Each row is a point. The window is the flat piece filled in between its corners: a triangle in 3 columns, a solid with four corners in 4, and so on. A path goes straight from each point to the next, and from the last back to the first. After which points does the path pass through the window?

Window (4 x 4):
[[-1.3 -4.3  2.0  1.5]
 [ 2.3  7.1  1.0 -0.4]
 [-0.7 -3.5 -4.1 -1.1]
 [ 2.2 -1.5 -3.2 -4.3]]
Path:
(1): [-3.4 -6.3  0.1 -2.7]
(2): [ 3.9 -2.0 -1.4  2.2]
(3): [ 4.7 -4.8 -3.3  0.6]
(4): [-0.1  3.1  0.8 -3.8]
(5): [-2.6 -2.3 -0.1 -6.1]
(6): [ 3.1 -1.7 -4.5 -0.4]
(7): [ 2.0  0.3 -5.0  1.4]
(8): [ 0.3 -1.3 -1.9 -7.6]
(9): [-0.5  7.1  2.6 -1.8]
(10): [ 4.5  0.9 -3.0  2.8]
(11): [ 3.6  0.0 -4.6 -2.0]
(12): [-0.6  0.3 -1.3 -3.4]
(13): [-2.1  2.2  0.6  1.3]
(14): [ 4.4 -0.6  3.0  0.4]
(15): [ 4.3 -0.4 -4.9 -3.1]
(16): [-3.9  1.0 -1.1 -3.0]
Through the window after points: 5

Window (6 x 6):
[[ 1.0  2.7 -4.3 -4.5  1.5 -0.7]
 [ 0.9  0.3 -1.3  2.9 -0.1 -1.9]
 [-1.7  1.5  2.1  0.9 -1.6 -3.6]
 [ 0.1 -0.6 -1.1  0.7 -5.1 -1.6]
 [ 3.1  0.1  0.7 -1.5  0.2 -3.3]
 [-1.1 -1.5 -4.9 -8.2  2.5  6.8]]
Path:
(1): [-3.1 -1.9  1.5 -2.1 -1.5 -7.5]
(2): [ 1.2 -0.9 -6.4 -1.7  2.3 -3.5]
(3): [ 3.6  1.2  5.6 -1.5 -1.9 -1.9]
(4): [ 2.1  4.7  1.1 -0.4  0.4 -0.8]
(5): [-1.2 -4.9 -2.2 -1.6 -1.0 -0.2]
(6): [-2.2 -2.2 -7.0 -8.2  1.1  4.0]
(7): [ 3.7  1.3  0.9 -3.0  2.4  5.9]
(8): [ 2.5  4.0 -0.2  3.0 -1.7  0.2]
Through the window after points: 2

Window (8 x 8):
[[ 0.0  1.2 -2.4  4.9 -1.1 -5.6 -3.7 -5.0]
 [-2.7  6.2  4.1  4.6 -0.4 -0.5 -4.9 -1.8]
 [-4.3 -2.5 -0.8 -1.4  1.5 -0.3 -2.3  2.0]
 [ 1.8  4.3  1.7  2.7  6.1  2.7 -5.7 -5.0]
 [ 2.2 -8.2  2.1 -1.9 -2.8 -2.2  4.7  8.5]
 [-0.9  0.9 -4.6 -1.7 -2.9  0.7  0.8  0.5]
 [-2.4 -4.1 -0.5  3.1 -2.4  1.8  2.7  1.3]
 [-4.8  2.0  1.6 -3.9 -0.1  1.1 -0.6 -6.0]]
Path:
(1): [-0.1 -4.0  0.9  0.2 -2.5  2.2 -2.3  0.6]
(2): [ 1.3  1.4 -0.8  0.4 -2.3  3.7 -9.3 -0.8]
(3): [-1.2  0.7  0.8  1.1  4.0  0.0 -1.3 -1.6]
(4): [-6.8  0.8 -0.8  1.0  4.7 -1.7  0.9  0.4]
(5): [ 1.5 -2.7  1.0 -2.5 -3.7  1.8 -4.4 -1.4]
(6): [-0.2 -0.3  2.5  1.0  0.1  3.4 -8.0  2.7]
(7): [-2.1  5.4 -1.4  1.6  1.3 -7.1  4.3 -8.7]
(8): [-0.9  0.2  1.7 -0.1  2.6 -2.8  2.2 -0.1]
(9): [-2.3 -5.4 -1.3 -0.5 -3.6  4.5 -1.6  4.3]
(10): [-2.0 -2.2  1.0 -6.3 -1.2  2.1 -2.7 -3.7]
(11): [-3.4  1.4  0.1  1.2 -0.5 -0.2  1.5 -1.9]
(12): [-4.9  6.5  5.7  1.9  7.5 -1.0 -1.0 -3.5]
(13): [ 3.2  0.2 -1.7  1.3  0.8  3.2 -5.4 -4.1]
(14): [-1.0 -0.2 -0.2 -0.5 -2.6  0.7 -2.0  0.1]
(15): [ 0.0 -0.3 -0.4 -0.9  3.2 -2.6  1.9 -1.0]
(16): [-0.7  0.2 -0.3  3.1  1.3 -1.0 -0.1  0.5]
Through the window after points: 2, 4, 10, 12
